Rows are points. Each copy is the shape, with its points in the same order, turned, moved and blurred by noise. Is it also mirrored, or only turned?

Shape (7 x 2):
-2.48; -1.52
+3.12; -0.67
+1.39; -1.38
-0.98; -0.76
+1.22; +2.90
-0.73; -0.76
-1.03; -0.74
Copy 1 (7 x 2):
+1.36; -2.61
-2.97; +1.48
-1.57; -0.19
+0.54; -0.95
+0.08; +3.35
+0.13; -0.93
+0.74; -1.08
Copy 1 is: mirrored
Copy 2, 7 rows:
-1.82; -2.63
+2.35; +1.35
+1.31; -0.32
-1.04; -1.14
-1.33; +3.09
-0.87; -0.95
-1.09; -1.14
Copy 2 is: only turned
Copy 3 (7 x 2):
+0.12; -3.03
-1.41; +2.39
-1.41; +0.55
+0.13; -1.32
+2.61; +2.12
+0.07; -1.16
+0.20; -1.40
Copy 3 is: mirrored
Copy 4 (7 x 2):
-1.75; +2.52
+0.26; -3.22
-0.62; -1.73
-0.76; +0.95
+3.32; -0.61
-0.77; +0.34
-0.92; +0.83
Copy 4 is: only turned

Shape (10 x 4):
-0.23; +0.66; +2.50; +0.57
-0.89; +0.01; -2.64; +2.36
+1.94; +1.28; +2.36; +1.04
+0.01; -0.29; -2.39; +0.23
-0.93; +1.94; -1.79; +1.48
+1.57; +1.70; +0.96; -0.43
-0.26; -0.25; +2.31; -2.07
-0.95; +1.97; -2.70; +1.25
-2.15; -0.24; +0.06; +1.46
+3.14; +0.81; -2.18; +0.38
Copy 1:
+0.21; +1.88; +1.90; +0.59
-0.65; -2.96; -0.46; +1.69
+2.07; +2.25; +1.36; +1.90
+0.79; -2.21; -0.80; -0.09
-1.07; -0.82; -1.39; +1.56
+1.76; +1.86; -0.30; +0.54
+1.02; +1.90; +1.65; -2.22
-1.06; -1.42; -2.19; +1.40
-1.51; -0.81; +1.51; +0.37
+3.39; -1.07; -1.88; +1.29
Copy 1 is: only turned
Copy 2, 10 rows:
-0.91; -0.84; +2.13; -0.30
+0.80; +3.05; -1.44; +0.06
-0.38; -1.56; +1.61; -2.21
+2.58; +1.70; -0.50; +0.45
+0.80; +3.15; +0.58; -1.08
+1.36; -0.57; +2.24; -1.63
+0.92; -1.47; +3.44; +1.31
+1.48; +3.64; +0.39; -0.84
-0.73; +1.76; +0.52; +1.43
+3.50; +0.20; -0.45; -2.43
Copy 2 is: mirrored
